Each row of a before or after table is a point. One or more steps were done to the points. Then noise was added and the rows were shuffled. The steps act on columns, c1 being the first. What was done? A step turns or swaps two columns, mirrors them in a line or flattens them onto one, adds a multiple of one to another, or multiplies or shifts one. Angles are multiples of 10 degrees, from the lower column toward the higher: turns from -170 to 170, lines from 10 to 170 but not 90. Use the fewest steps. Two steps may share a column if one is a turn and the other turns, adds or multiplies; they go together, in the order done. Otherwise the lowest column goes first.
In the rows, zero is written as 128.

Before (11 x 3):
[[100 121 214]
 [149  76 176]
 [112 104 128]
 [102 109 147]
 [ 55 125 143]
 [122  62 160]
 [140 112 194]
 [110 135 198]
 [139 186 127]
 [105 135 185]
 [154 139 133]]
After (11 x 3):
[[124 137 156]
 [115 126  55]
 [ 80  92 148]
 [ 57 133 110]
 [128 112 112]
 [ 96  82 121]
 [130 168 138]
 [ 43 124 100]
 [ 63 118 139]
 [ 72 134 106]
 [108 115 102]]
Steps: turn c1 and c3 by 90 degrees; multiply c2 by 0.7

Before (8 x 6):
[[122 138 135 129  89 124]
 [122 169 119 133 109 129]
 [118 144 117  75 112 113]
 [ 71 140 249 137  80 108]
 [124 170 123 124 143 139]
 [131 174 102 133 138  86]
 [ 78 162  95 138 118 114]
 [122 111 103 105 139 112]]
After (8 x 6):
[[118 108 116  75  92 133]
 [126  87 140 130  87 138]
 [ 77  84 111 138 100 124]
 [132  76  90 132 122 151]
 [121 122 131 130  69 139]
 [ 73 178 168 139  62 234]
 [121  90 148 123 121 136]
 [126 130 101 104 118 109]]
Steps: turn c2 and c3 by -150 degrees; turn c3 and c6 by -120 degrees; shift c5 by -20

Before (10 x 11):
[[ 43 168 140 166  94 133 155 191  98 169 137]
 [ 95 133 136 141 159 107 155 122  92 103 113]
 [ 75 154 139 101 113 120 173 180 159 146 144]
 [ 54 193 102 108 126 156 153 144 121 147 124]
 [155  56 194 143 102 200  73 107  50 172  96]
 [ 81 142 130 135 205 141 109 167 134 121 138]
 [ 89 136 113 128 134 116  80 131 137 100 163]
 [ 99 120  85 141  87 168 147 192 125 128 121]
 [144  49 161 130 110 149  28 125  73 166  41]
 [ 94  75 107 120 179 114 105 108  94 156 142]]
After (10 x 11):
[[125 152 137 140 158 107 156 123  90 102 113]
 [131 164 123 135 207 140 108 167 134 121 137]
 [113 144  76 141  87 168 146 184 127 128 123]
 [ 68  85 197 142 101 202  74 119  49 173  94]
 [ 68 130 111 118 179 114 107 105  93 156 143]
 [ 57  89 159 130 109 150  29 130  73 165  41]
 [172 199  99 109 127 156 152 140 121 147 123]
 [139 171 128 102 114 121 174 181 159 147 145]
 [146 199 129 166  95 132 157 192  96 168 138]
 [125 157 114 128 133 114  81 128 135 100 163]]
Steps: multiply c1 by 0.7; turn c1 and c2 by -70 degrees; turn c3 and c8 by 10 degrees

Before (10 x 14):
[[101 114 177 146 103 147 152 144  90 109 115 114 160 134]
 [160 123 160 146 249 145 155 101 121 127 128  82 100 147]
 [ 96  99 161 156  90 149 168 132 126 112 147  93 115 148]
 [103 102  97 150 135 120 130  99 122 128  90  95 128 135]
 [115 142 146 154 103 143 102 119  68 123 145  75 129 138]
 [137 196 134 125 116 147 156 133 155 113 140 131 102 119]
 [110 176  72 103 115 131  98 134 134 167 143 107 221 121]
 [106 121 165 163  89 134 171 102 148 133 149 144 119 117]
 [146 100 138 159  86 146 147 128 160 113 111 135 144 128]
 [114 139 165 164  99 139 124 119 141 158 135 143 102 194]]
After (10 x 14):
[[119 129 108 158  87 145 136 127 158 105 110 145 103 127]
 [101 102  87 156  90 145 160 132 124 153 147 165 144 146]
 [119 116 125 149 133 120  96  98 123 148  90 169 142 134]
 [116 142 100 128 114 149 134 133 158 114 142  73 174 118]
 [133 103 101 148 249 146 159  99 118  98 128 147 170 147]
 [104 151 106 147 102 144 179 144  94 149 114 160 120 137]
 [152 114 132 164  98 138 166 119 142 152 132 102 132 192]
 [157 235 155 102 117 132  76 133 131 163 144 143 144 121]
 [123 118  84 163  92 134 165 104 147 151 149 119 115 119]
 [120 136 156 154 102 143 145 118  70 137 144 154 180 139]]
Steps: turn c1 and c10 by -70 degrees; turn c2 and c13 by -60 degrees; turn c12 and c13 by -130 degrees; turn c3 and c7 by 90 degrees
